Each row is a point. The window is the flat piece filled in between its corners: a triangle in 3 columns, a solid with four corners in 4, and so on. A path goes straight from each point to the next, and from the last back to the first. After which points does the path pass through the window?

Window (3 x 3):
[[-18  12  -9]
 [ 25  30  37]
 [-15 -48 -21]]
Path:
(1): [-14 -35 -35]
(2): [-37 -35 -10]
(3): [ 6 34 38]
(4): [40 38  2]
(5): [ -1 -30 -19]
(6): [-28 -12  28]
(7): [ 6 26 49]
(8): [27 36 22]
(9): [24 47 -8]
(10): [ 5 29 47]
(11): [-19 -28  15]
(12): [  8 -41 -15]
Through the window after points: 5

Window (4 x 4):
[[ 54  57  16 -43]
 [-26 -29  27 -10]
 [-25  21  -2  -8]
 [-40 -50 -21   6]]
Path:
(1): [-17  15   3 -45]
(2): [ 37   7 -16  25]
(3): [-24 -12   1  14]
(4): [-87 -13  -3 -39]
(5): [ 20  40  10 -65]
(6): [18 13 12 -9]
(7): [ 14 -21  25  23]
(8): [-41   0  16 -62]
(9): [  0 -47  -6 -53]
(10): [-3 12 -3 28]
(11): [ 10 -18  11   2]
(12): [-44  -4  31 -40]
(13): [-41  20  -6 -36]
(14): [11  7  3  6]
(15): [ -7   7 -12  11]
(16): [-11   1 -11 -37]
Through the window after points: 5, 7, 11, 13

Window:
[[ 41  17  13   8   9 -20]
 [ -3   1 -19 -55  -1   4]
 [ -7 -42  33  33  32  16]
 [  1 -14  10  20 -85  34]
 [-35  26  51   0  23  26]
 [ -8 -65  13 -38  11 -41]]
Path:
(1): [ 11 -43  51 -66 -19 -21]
(2): [ -8 -29  20 -35 -13  26]
(3): [-27 -27  17   2  -3 -13]
(4): [ -8 -56 -26   9  15 -41]
(5): [ 35 -19  36 -17  -8  -3]
(6): [  4  -5  49 -20 -30  87]
(7): [ -5  -2 -14  38 -20 -22]
(8): [-25  11 -30  18  -8   6]
(9): [ 40 -18  54  -8 -19  -2]
(10): [ 12 -38  24 -32  -5  11]
(11): [-34  -2 -15  -6   7   9]
(12): [-40 -29   5  20 -32  -1]
(13): [ 12 -21  15 -17 -31  11]
(14): [ 34 -54  64  -4  12  21]
(15): [-15  -3  -4  29  22 -11]
(16): [-16 -33 -23 -15  19 -18]
Through the window after points: 8, 12, 14, 16

Window, 8 rows:
[[-20  94  16  38  17  67 -32 -23]
 [-45 -42 -17 -31   9 -34 -32   4]
 [ -4 -23  -7  -9 -25  35 -19   5]
 [ -8  12 -81  -5 -32   1   3 -18]
 [-12 -32  -4 -49 -22 -46 -25 -23]
 [-15  17   8  16  -8 -27 -57   8]
 [ 38 -56 -28  -7  23  31 -10 -20]
 [  3 -53 -13  45  11 -36  72 -12]]
Path:
(1): [  5  -4 -24  -2  17 -13  21  25]
(2): [-14 -40   2  30 -10 -24  -4 -31]
(3): [-32 -17 -13  25 -11   2 -35 -53]
(4): [-15   3  -7 -14   9   2 -11  16]
(5): [  0  -6 -11 -30 -19  -1 -16   2]
(6): [-24 -47 -20   8 -20   5 -20 -30]
(7): [-12 -34 -42  25 -18  16 -22 -39]
(8): [-14  48 -44 -32  10  -5   8  33]
Through the window after points: 1, 3, 5

Window, 9 rows:
[[-15 -28  25  43  12  48  42  11 -29]
 [-49 -54  33 -19 -53  71   2  60  -8]
 [ -8  22   4  -3   1   1   3 -27  44]
 [ -3 -44   7 -65   6  -3 -18 -30 -62]
 [-49  -8 -13  22  19   3  26   6  28]
 [ -8 -11  -6 -72   1 -11 -36  46 -11]
 [-32  29 -56  -4  22  -4 -17 -17 -11]
 [ 22 -59  29  11   9  -5 -26 -11  -5]
 [ 27 -65  -7  -8  23  22   1   2  -5]]
Path:
(1): [  0 -24   1   7 -10  13   5   9   1]
(2): [-34 -36  14   2  24  36  -2  15  -1]
(3): [-48 -23 -11 -33  55  37  -7 -10 -29]
(4): [-17   0  -6  -9 -15  -4  -7  13   4]
(5): [-26   0   4 -15 -48   1  13   2   8]
(6): [-16 -43 -18 -28  94   7 -34  16   3]
(7): [-18 -66  28 -11  35  49  -9  26   2]
(8): [ -7 -13 -16 -19 -27 -11  -2   2 -39]
Through the window after points: none

Window:
[[ -4   3 -60 -11   5  25  63  -5 -13  41   4]
 [ 26  32  62 -27  -4 -21 -46   0 -20 -21  27]
 [-10  15  20 -34   0 -28 -20  20  52  37   9]
 [ -7 -26  60  -5  21  27 -33 -41 -12 -49  41]
 [  0 -59  26  -3 -22  52 -54 -12 -54 -34  15]
 [ -3  17 -40  -3  18  39  48   7  14  10 -51]
 [-12 -43 -43  16 -66 -40  13 -34  -1   4 -31]
 [ 18  -8 -26   4  -4 -45 -64 -26  25   6   4]
 [-37  29  15  -9  39 -71 -52  21  15  14   7]
 [-31  47  15 -24 -18 -10 -50 -21  10   7  16]
 [ -3 -17 -26  -1  10  21  37 -37 -15  57 -49]]
Path:
(1): [-11 -22   4  65  -9  -5  21   9  15  21 -17]
(2): [ -4   2   8 -57  10   0 -30 -35  -2   6   7]
(3): [ -6 -23  -9 -59  23 -17 -33 -65   2  20 -21]
(4): [ -7  -5 -13  17 -13  -6  13  15   4   8  -6]
(5): [-16 -13 -21  47  -5  -7 -17 -34  16  15  11]
(6): [-16  -2   6 -43   9  -4  -3  -3 -11   4 -19]
(7): [ 17  19  -2 -86  38   4 -10 -23  -8  29   4]
(8): [-29  13 -17  34  -4 -33  10   5  20  22 -12]
Through the window after points: 1
